Each row is a point. Any point is a mix of the corners, with weights that add up to 1. It lies inside the corners' shape when no weight is negative. Is each point inside? If not, which corners have a negative weight?
(in the rows, 128 means zero)

Corners:
(1): [158 127 145]
(2): [111  91 143]
(3): [154 180 159]
(4): [ 96 139  77]
Points:
[164 163 174] => outside (4)
[153 145 147] => inside
[111  84 134] => outside (3)
[124 152 103] => outside (2)

Corners:
(1): [ 80 112 171 134 123 130 102 120 153]
(2): [179  88 147 136 102 110  85 123 154]
(3): [103 161  75  73 138 160 179  96 135]
(4): [115 204 107  94 107 163 204  97  68]
(5): [113 165 142  67 112 131 203 149 120]
(6): [129 135 126 148 112  91  39 161 156]
(7): [155 117 180 116 129  59  61  96 149]
(8): [136 115 140 160 183 105 100 136 148]
(9): [ 91 171 118  52 133 183 109 129  80]
(10): [150 149 162 125 128 149 100 116 186]
Points:
[116  99 182 128 133  79  53 131 132] => outside (3, 4, 10)
[136 132 141 129 131 104  89 128 142] => inside
[114 152 138  90 126 140 141 133 123] => inside
[142 122 130 117 119 124 112 120 144] => inside
[126 133 144 110 142 136 125 116 132] => outside (6)
[132 144 124 109 123 134 136 113 128] => inside
[124 130 144 106 128 128 101 133 142] => outside (4)
[107 155 133  81 128 149 115 127 110] => inside

Corners:
(1): [134 161 125 148 156 160  85 169 222 127  99  95 124 194]
(2): [154  94 131 183 153 187 186 173 121  83 132 153 146  81]
(3): [ 94 113  77 126 111 125 109 124 116 139  96  94  93 142]
(4): [108  55 113 157 146  76 156 104  94 190 145 156 104  88]
(5): [ 80 113  84 124 119  59 141  92 130 141  93 166 125 130]
(6): [125 114 129 134 120 112 115  63 124 119 141  81 139 140]
(7): [104 105  94 145 121  75 193 104 180 164 135 183  61  63]
(8): [178 103 123 100 138 113 144 146 117 113 133 136 143  95]
(9): [144 171 144  81 160 167 127 132 139  77 128 168  88 122]
(10): [ 74 118 154 132 138 127 205 106  99 167 103 146 134  93]
(11): [150  91 145 106 118 167 162 162 162  66 205 102 114 161]
(12): [150 198 148 130 167 137  81 192 108 102 169 141 133  79]
(13): [159 157 121 157  78 102 124 115 124 135 177 115 104 131]
(14): [147 155  82 154 161 154 155 156 126 139 112 127 172 125]
(15): [146 144 145 141 108 185 133 143 153 127 188 155 139  98]
Points:
[137 124 126 137 131 138 139 126 133 124 144 127 123 115] => outside (5)
[142 139 133 124 128 147 127 144 147 107 146 130 122 120] => outside (4, 14)
[127 118 125 137 137 132 150 131 130 130 135 131 128 118] => inside
[144 110 122 149 141 133 168 125 127 133 140 123 134 120] => outside (3, 5, 12, 15)
